Rows are points. Each copy is the shape, with its points in the same order, stretched, turned, moved and blurred by noise. Say if it was mirrored as well.

Shape (6 x 2)
[[-0.13 -0.09]
 [-0.26 -0.49]
 [ 0.54 -0.33]
 [-0.23  0.13]
 [-0.13  0.28]
 [ 0.01  0.07]]
Copy 1 (6 x 2)
[[-0.10  0.07]
 [-0.26 -0.38]
 [ 0.68 -0.35]
 [-0.19  0.32]
 [-0.06  0.48]
 [ 0.06  0.20]]
Copy 1 is: only turned
Copy 2 (6 x 2)
[[-0.04 -0.13]
 [ 0.01 -0.44]
 [ 0.59  0.04]
 [-0.13  0.15]
 [-0.11  0.28]
 [ 0.07  0.15]]
Copy 2 is: only turned
Copy 3 (6 x 2)
[[-0.02  0.01]
 [-0.31 -0.43]
 [-0.60  0.26]
 [ 0.19 -0.03]
 [ 0.20  0.20]
 [-0.03  0.21]]
Copy 3 is: mirrored
Copy 4 (6 x 2)
[[-0.09  0.15]
 [-0.41 -0.01]
 [ 0.02 -0.42]
 [ 0.06  0.28]
 [ 0.14  0.42]
 [ 0.11  0.08]]
Copy 4 is: only turned

Shape (10 x 4)
[[-0.22 -0.53  0.24 -0.41]
 [ 0.23  0.39  0.02 -0.02]
 [-0.12  0.22  0.20  0.02]
 [-0.29 -0.10  0.20  0.18]
 [ 0.17  0.21  0.48 -0.58]
 [ 0.14  0.29 -0.46 -0.11]
 [ 0.06  0.18 -0.07  0.16]
 [ 0.23  0.34 -0.37 -0.12]
 [ 0.19 -0.07  0.12 -0.38]
 [ 0.34  0.08 -0.34  0.09]]
Copy 1 (10 x 4)
[[-0.16 -0.25  0.60 -0.25]
 [ 0.03  0.01 -0.35  0.30]
 [-0.14  0.18 -0.02  0.15]
 [-0.05  0.31  0.18 -0.14]
 [-0.27 -0.28  0.23  0.53]
 [-0.02 -0.23 -0.58 -0.08]
 [ 0.07  0.13 -0.27  0.03]
 [ 0.03 -0.22 -0.56  0.06]
 [-0.03 -0.30  0.11  0.13]
 [ 0.27 -0.12 -0.45 -0.07]]
Copy 1 is: mirrored
Copy 2 (10 x 4)
[[-0.01 -0.17  0.73  0.03]
 [ 0.21  0.29 -0.38 -0.19]
 [-0.20  0.25 -0.14 -0.08]
 [-0.22 -0.14  0.06  0.10]
 [-0.04  0.39  0.14 -0.58]
 [ 0.38  0.40 -0.28  0.26]
 [ 0.04  0.09 -0.30  0.07]
 [ 0.35  0.39 -0.38  0.13]
 [ 0.23  0.18  0.12 -0.35]
 [ 0.52  0.01 -0.41  0.10]]
Copy 2 is: mirrored

Shape (11 x 8)
[[-0.19  0.04 -0.26  0.39 -0.41  0.13  0.15  0.04]
 [-0.31 -0.08  0.38  0.47 -0.40  0.21 -0.36  0.17]
 [ 0.15  0.18  0.21 -0.10 -0.43  0.01 -0.48  0.02]
 [-0.13 -0.08  0.28 -0.07  0.27 -0.18  0.42 -0.35]
 [-0.07  0.05 -0.02 -0.03 -0.03  0.26  0.00  0.32]
 [-0.39  0.14  0.01  0.17 -0.18 -0.23 -0.04  0.32]
 [-0.51 -0.17 -0.09  0.15 -0.17  0.16 -0.29  0.01]
 [ 0.15 -0.08  0.38 -0.11 -0.31  0.03  0.05  0.10]
 [-0.09 -0.67 -0.23 -0.12  0.42 -0.60  0.38 -0.04]
 [ 0.19 -0.36  0.07  0.15  0.74 -0.49  0.25 -0.25]
 [-0.09 -0.43 -0.23 -0.04  0.03 -0.23  0.04  0.43]]
Copy 1 (11 x 8)
[[ 0.01 -0.02  0.17  0.11 -0.45  0.24  0.26  0.28]
 [-0.08 -0.34  0.68  0.00 -0.14  0.33 -0.12  0.36]
 [-0.28  0.21  0.33 -0.27 -0.01  0.31 -0.38  0.04]
 [-0.12 -0.31  0.06  0.06  0.04 -0.48  0.31 -0.20]
 [ 0.41  0.10  0.20 -0.18 -0.06  0.17  0.04  0.13]
 [ 0.02  0.10  0.29 -0.21 -0.13 -0.04  0.22  0.53]
 [ 0.01 -0.32  0.04 -0.20 -0.08  0.25 -0.12  0.32]
 [-0.01  0.04  0.41 -0.04  0.16  0.17  0.20 -0.08]
 [ 0.16  0.06 -0.44  0.34  0.44 -0.52  0.46  0.28]
 [ 0.10  0.00 -0.16  0.50  0.20 -0.84 -0.03  0.07]
 [ 0.39  0.27 -0.09  0.08  0.30  0.03  0.30  0.48]]
Copy 1 is: mirrored
Copy 2 (11 x 8)
[[-0.38  0.04  0.09  0.33 -0.13  0.07  0.10  0.12]
 [ 0.05 -0.38  0.17  0.54 -0.02  0.16 -0.38 -0.22]
 [ 0.33  0.00  0.14  0.10 -0.41  0.07 -0.22 -0.36]
 [-0.20  0.00 -0.36 -0.44  0.45  0.13 -0.15 -0.07]
 [ 0.21 -0.08  0.16 -0.02 -0.06  0.37 -0.13  0.25]
 [ 0.04  0.00 -0.25  0.26 -0.01  0.12 -0.33  0.26]
 [-0.08  0.13  0.34  0.27  0.21  0.14 -0.35  0.02]
 [ 0.19 -0.39 -0.02 -0.17 -0.16 -0.03 -0.18 -0.07]
 [ 0.12  0.22 -0.35 -0.40  0.74 -0.40  0.09  0.51]
 [ 0.23  0.25 -0.58 -0.29  0.72  0.04  0.27  0.06]
 [ 0.32 -0.03 -0.03  0.00  0.19 -0.16 -0.05  0.59]]
Copy 2 is: mirrored
